Each row is a point. A path goes straight from each point to the next, and from the last back to the first. The post is the endless flat space through its rows: a point in 2 columns, a line in 3, a plane in 4, and so on, so that a path can go around it. How many times does the path go around the post? Going back the other way cancels.

Post:
[[-1.1 -1.3 -3.8]
 [ 1.3  0.9  1.2]]
Path:
[[-4.1 -5.7 -7.5]
 [ 1.4 -1.4 -0.4]
 [ 4.7  2.4  1.3]
 [ 2.1  0.7 -3.6]
 [ 4.5 -0.6 -1.2]
 [ 0.9 -2.4  1.9]
 [-3.4 -3.1 -3.1]
 [-3.3 -1.6 -6.0]
 [-1.4 -0.1 -1.2]
 [-1.1  2.0 -0.2]
 [ 0.3  1.7 -2.6]
 [ 3.1  0.2 -5.3]
 [ 1.7 -2.2 -1.0]]
Times around: 1

Post, 10 rows:
[[ 1.5 -0.1 -4.3  3.8 -2.3 -2.8 -0.2 -0.7 -2.7 -3.6 -0.3]
 [ 3.3 -3.2  4.4  5.6  4.7  4.8  2.1 -2.5  5.4 -3.0  3.9]
 [-3.7 -0.9 -0.5 -4.1  2.4  0.1 -2.0  0.1  2.1  3.1  2.6]
 [ 3.2 -0.5  0.6 -0.4  7.4  1.6  3.9  3.6  3.0 -0.6  0.1]
 [ 0.2 -1.5 -1.3 -1.7  4.9 -1.6 -1.1  1.0 -3.2 -1.7 -0.4]
 [ 2.4 -0.5 -1.5  4.5  1.8  0.4  3.9 -2.4 -2.7  1.4 -1.5]
 [-2.5 -3.1  1.0  6.2  3.7  0.0 -0.1  3.5  1.9  0.3  2.0]
 [-0.3  0.2 -1.9 -0.9  0.4  5.9  1.1 -1.8  1.0 -1.4  5.5]
 [-4.0 -1.8  2.1 -3.1 -2.1  4.6 -6.1  0.7  1.0  0.2  3.1]
 [ 0.4 -4.1  4.4  0.1 -2.9 -1.5  2.3 -1.6 -3.9 -0.7  1.4]]
Path:
[[-2.3 -2.1  3.6  2.4  0.9 -1.9  0.8  2.1 -3.6  2.2  1.9]
 [-1.6 -4.1  2.3 -0.1  1.0 -1.1 -2.6 -3.1 -2.8  2.6  5.5]
 [ 1.7 -3.5 -4.2  0.9  5.1  2.6  1.2 -1.9 -2.7 -2.1  5.0]
 [-2.9 -7.1  1.4  4.6  2.1 -0.3  0.4  0.4 -1.8 -3.1  1.0]
 [-3.0 -3.0  1.3 -1.1  1.8  3.5 -1.1 -3.5 -3.7 -2.0 -0.9]
 [ 0.0 -0.2  1.5  6.9  5.1 -3.8  2.5 -0.3  0.9 -2.3 -0.8]
 [ 2.6  0.0  2.3  0.9  4.6  2.4 -1.6 -0.4 -1.5  0.6  0.1]
 [ 0.8 -1.8  3.3  0.0 -0.4  5.4 -3.7  0.6  2.6  1.7  2.2]
 [ 3.1 -1.2 -0.9  1.7 -1.0  3.7 -0.2 -4.2 -2.2 -1.6  7.2]
 [ 1.7 -5.3  4.1  5.9 -0.9 -3.3 -2.0 -2.6 -1.6 -0.1  5.3]
 [-2.3 -5.4 -0.3  0.9 -3.1  2.5  0.1  0.4 -1.8  2.2  3.8]
 [-0.6 -1.2 -2.4  0.1 -0.9  0.8  0.2  0.0  5.0 -0.9  3.9]
 [ 4.8 -1.2 -0.6  4.8  0.1  1.6  5.5 -2.4 -5.2 -0.1 -0.2]
 [-1.5  0.3 -2.6 -6.0  2.6 -1.3 -3.4  2.8 -2.3 -0.1  3.6]]
Times around: 1
